Each row of a before or after table is a point. One or more steps were done to the points. Then noise was added and the rows were shuffled. The steps act on columns, c1 being the first. What was done? A step turns or swaps two columns, mirrors them in a line or flattens them onto one, adds a multiple of one to another, or multiplies or shifts one. Angles are multiples of 10 degrees, from the lower column toward the higher: turns from -170 to 170, lines from 10 to 170 but not 90. Use the fewest steps. Two steps may share a column if one is a turn and the other turns, adds or multiplies; they go together, in the order done. Otherwise the lowest column goes first.

Before (14 x 3):
[[-3.1  0.5 -6.7]
 [ 5.2 -3.9 -6.8]
 [ 5.5  4.8 -2.5]
 [ 0.8  0.3 -8.1]
 [ 4.2  3.1 -5.8]
 [ 0.7  0.6  1.5]
 [ 0.6 -2.7 -8.4]
 [-3.7 -6.1 -2.2]
 [-3.4 -7.7 -3.3]
 [ 2.0 -7.2  1.1]
 [ 7.5  4.9 -2.9]
 [ 6.5 -1.0 -1.7]
 [ 8.3  5.7  0.3]
 [-1.8 -6.2  1.2]]
After (14 x 3):
[[  4.2  -8.7  -4.8]
 [ -7.5  -0.6  -3.8]
 [ -5.4   2.7  -3.8]
 [ -2.7   0.0 -13.6]
 [  0.4  -1.1  -3.5]
 [ -5.0   4.5  -6.9]
 [ -2.1  -6.1  -6.4]
 [  3.4  -8.4  -7.8]
 [ -6.8   4.9  -8.1]
 [ -4.7  -4.2 -11.7]
 [  1.2   3.2 -11.8]
 [  3.9  -6.2  -7.5]
 [  2.0  -4.5 -11.0]
 [  0.3  -0.7 -13.2]]
Steps: turn c1 and c2 by -100 degrees; shift c3 by -5.0

Before, 12 rows:
[[ 3.2 -3.5  0.2 -5.5 -3.2  3.2  1.8 -7.4]
 [-1.1  0.7  6.8 -3.5 -5.0 10.2 -7.3 -4.6]
 [-7.4 -4.5 -5.7  5.9  5.9 -3.4 -1.2  6.2]
 [-0.1 -6.8 -0.2  3.2 -4.6  2.2  2.9 -1.0]
 [-8.0  0.1 -2.9  5.1 -7.8  3.2  2.0  1.6]
 [-0.9  4.9  4.5 -5.0  2.5 -0.6 -6.5 -1.0]
 [-2.4  0.3 -2.0  7.5  0.5 -0.2 -1.4 -2.5]
 [ 2.8 -3.7  2.2 -1.7 -0.2  1.2  3.4  3.8]
 [-1.7  3.5 -1.4 -2.4  6.1 -1.5 -5.0  1.1]
 [-1.2  4.6  4.8  0.6 -0.3  9.8 -1.7  5.9]
 [-2.9 -3.8  0.6 -4.5  5.4  0.3  6.4 -2.0]
 [-2.2  2.4 -1.9 -6.3  1.2  9.6  0.4  2.5]]
After:
[[-7.2 -5.4 -5.7  6.0  6.0 -3.6 -1.3  4.2]
 [-8.2 -0.4 -2.5  5.0 -7.8  3.3  2.1  1.2]
 [-1.1 -0.1  6.9 -3.4 -5.2 10.1 -7.1 -3.2]
 [-1.2  3.8  5.0  0.9 -0.7  9.9 -1.5  4.1]
 [-0.2 -8.0  0.0  3.1 -5.0  2.5  2.8 -0.8]
 [-1.3  4.0  4.7 -4.7  2.4 -0.6 -6.6 -0.9]
 [-1.9  2.9 -1.1 -2.4  6.0 -1.6 -4.9  0.9]
 [ 3.3 -4.3  0.1 -5.8 -3.2  2.8  2.0 -4.9]
 [ 3.2 -4.8  2.2 -1.7 -0.1  1.3  3.6  2.6]
 [-2.3 -0.7 -2.0  7.6  0.8  0.0 -1.8 -1.9]
 [-2.3  1.7 -1.9 -6.3  1.1  9.9  0.3  1.8]
 [-3.1 -4.6  0.9 -4.4  5.4  0.4  6.5 -1.4]]
Steps: shift c2 by -1.0; multiply c8 by 0.7

Before (13 x 12):
[[ -4.3   4.0   5.2   5.4   2.0   1.1   0.0  -1.2   2.8  -8.9  -4.8  -3.9]
 [  7.0   1.1  -5.3   4.7  -3.7  -9.9   4.0   8.6   1.6  -6.2   3.6   0.4]
 [  3.3   2.1   2.0   4.8  -6.7  -4.0   4.1  -3.2   0.7   4.9  -2.4   2.3]
 [  0.8   1.0   2.1  -9.1   4.6  -4.6  -2.1   2.1   3.3  -3.3   1.0  -2.9]
 [  5.9  -5.1   4.0   7.2  -2.6   1.4  -2.0  -5.1  -0.9  -6.7  -7.2  -5.2]
 [ -4.1   4.6  -3.6  -3.0   3.6  -6.5   4.7   2.5  -7.3  -1.7   4.1  -3.3]
 [ -0.9  -1.6   3.5   6.2  -3.2   1.1 -10.6   3.9  -5.1   0.1   1.9  -8.4]
 [  1.9   4.8   1.0  -3.8  -4.9  -0.8   2.5   1.7  -5.6  -0.5  -1.5   2.2]
 [  1.9  -6.3   7.1   5.8  -2.3   4.0   0.6   2.6   2.3  -3.2  -0.1   1.7]
 [  0.3   6.4   4.4   2.2   3.4  -1.2   6.2   7.6   2.7   9.2  -1.7  -6.4]
 [ -1.8  -4.1  -3.9   2.5  -1.6   1.9  -2.6   7.9   0.6  -0.3   0.7  -1.7]
 [ -5.2  -1.2   6.4   0.1  -0.7   0.8   2.0   6.3   4.2   1.0  -1.3 -10.0]
 [  3.9   8.3   0.1   1.6  -4.8   1.8   0.6  -0.4  -0.6   3.6   5.6  -5.9]]
After, 13 rows:
[[ -1.8   6.3   2.6  -1.5   0.3   3.9  -8.7   3.8  -7.6  -0.2   2.2  -8.6]
 [  0.0   4.7  -0.4   2.0  -5.9   4.5   2.7  -3.0   2.2   5.2  -2.8   2.4]
 [ -4.7   5.8   5.5   3.9   1.9  -1.4   1.0  -1.5   1.8  -8.9  -4.6  -4.1]
 [ -3.0   5.8   2.8  -6.6   2.7   3.9   1.8   2.6   1.2  -3.2  -0.3   1.5]
 [ -5.6   0.3   6.8  -1.1   0.5   1.2   3.2   6.4   2.8   0.6  -1.5  -9.9]
 [  0.4  -4.0   0.0   4.8  -2.2   3.9  -1.0   1.7  -1.2  -0.2  -1.6   2.3]
 [  0.1  -3.2  -0.1   4.8  -5.1  -6.1  -1.4   2.4  -0.8  -1.3   4.4  -3.1]
 [  5.5   5.1  -7.0   1.5 -10.3   0.0   3.1   8.8   2.7  -6.4   3.5  -0.1]
 [ -0.4  -9.1   1.0   1.4  -3.0  -6.0   0.4   2.2   0.3  -3.5   1.2  -2.7]
 [ -1.8   2.1   2.2   6.2   0.3  -3.6   4.9   7.3   3.9   8.9  -1.7  -6.2]
 [  0.9   2.4  -1.2  -4.3   1.2   1.9  -1.4   8.0  -0.9  -0.4   0.7  -1.7]
 [  0.5   7.2  -0.4  -5.5   0.1   2.8  -1.5  -4.9  -1.5  -7.0  -7.2  -5.5]
 [  1.3   1.2  -2.5   8.1   0.0   5.2   0.0  -0.6   0.4   4.0   5.7  -5.5]]
Steps: flatten c1 and c3 onto the line at 130 degrees; swap c2 and c4; turn c5 and c6 by -70 degrees; flatten c7 and c9 onto the line at 40 degrees

Before (9 x 20):
[[  5.3  -3.5  -0.3  -5.2   2.3  -1.4  -3.2   2.3   4.0   7.3   5.0   3.4
    3.6  -2.7   1.9  -3.9  -2.0  -3.7   3.9   3.0]
 [  2.5  -4.3   2.8  -1.2  -1.5   0.1  -1.6  -1.7   1.2  -5.7  -1.8   1.1
    0.6   1.9   2.8   3.4  -0.3   1.9  -4.0   2.2]
 [  1.0  -1.5   2.1  -4.2  -0.6  -5.0  -2.4  -2.2 -10.0   6.1   4.2   3.8
   -2.8   1.9   0.2   5.6  -5.2   4.7   1.7   3.6]
 [  8.3  -5.2   0.4  -2.1   1.5 -15.0  -5.4  -3.1  -4.8  -2.2  -3.0   3.1
   -2.4   0.6   0.9   4.4  -4.9  -0.5   4.0  -0.5]
 [  6.0   1.1   0.5  -0.5  -0.2  -2.7  -1.1   2.6  -1.4   7.4  -3.3   0.6
   -0.5   0.7   3.0 -14.2  -1.4   6.8  -5.1   3.9]
 [  0.4  -4.0   6.4   0.0   6.8  -0.7   0.3   4.1   2.3   9.7  -3.5   0.1
   -2.2  -6.6   0.4   2.1   8.8  -1.1  -7.6  -2.7]
 [  3.7  -2.8   8.2  -1.5  -0.5  -4.0  -5.0  -2.4   3.2 -16.0   3.2  -3.4
   11.7   0.5  -2.3   4.2  -0.1   3.0   1.4  -0.4]
 [ -2.3  -1.7   2.3   0.5  -0.7   0.3  -2.4  -3.0   1.7   4.2  -3.2  -9.6
    0.5  -1.2  -1.3   2.8   0.4  -4.3   1.6   0.4]
 [ -1.4  -0.7   0.6   1.0  -0.4  -4.4  -0.4  -1.9   1.5  10.1  -2.9   3.3
    9.1  -1.8 -14.6   3.3  -1.9   0.0   3.5   1.8]]
After (9 x 20):
[[  6.0  -3.8  -1.2   1.1   4.4  -1.0  -2.5   2.9   3.5   7.2  -1.8  -6.0
    3.4  -1.5   1.5  -3.7  -4.2  -1.7   3.6   6.4]
 [ -1.6  -1.5  -3.1  -3.5  -0.8  -4.3   0.0  -1.8   1.1  10.1  -3.3  -2.1
    8.7  -1.1 -14.4   3.1  -1.8   0.9   3.1  -2.6]
 [  8.3  -5.1   1.2  -0.4   2.5 -14.6  -4.1  -3.5  -4.3  -2.7  -1.0  -4.3
   -1.8   0.5   0.7   4.2  -5.5   2.7   4.0  -3.6]
 [  3.0  -4.2   2.5  -0.2  -2.4   0.5  -1.5  -2.0   1.1  -6.2  -2.5  -1.8
    1.8   2.2   3.0   2.5   0.0   2.5  -3.8  -0.5]
 [  0.2  -3.7   6.4   0.3  13.9  -0.7  -2.9   4.1   1.8  10.1  -1.4  -1.2
    0.5  -7.1   0.9   2.3   6.4  -5.3  -7.9  -3.3]
 [  1.7  -1.7   2.7   0.3  -1.5  -5.3  -0.2  -2.4 -10.5   6.1  -1.3  -5.2
   -1.1   2.7   0.4   6.0  -2.4   7.5   0.8   4.8]
 [  5.4   1.1   0.9   0.0  -0.2  -3.2  -1.3   2.6  -1.2   8.1  -4.1  -0.6
   -0.1   1.8   2.7 -14.2   2.2   7.3  -5.3  -1.5]
 [  3.1  -2.5   4.3   2.9  -0.5  -4.4  -3.8  -2.5   3.8 -16.1   1.7   1.9
   13.7   0.7  -2.8   4.6   0.5   2.8   2.3   3.4]
 [ -2.3  -1.2   2.0   6.0  -1.2   1.1  -1.7  -3.6   1.7   4.5  -1.7   7.6
    1.3  -1.3  -1.3   2.4  -2.7  -3.6   1.3  -3.1]]
Steps: turn c3 and c13 by 20 degrees; turn c4 and c12 by 140 degrees; multiply c5 by 2; turn c7 and c17 by 20 degrees; turn c17 and c18 by -30 degrees; turn c14 and c20 by -20 degrees; turn c11 and c20 by 70 degrees
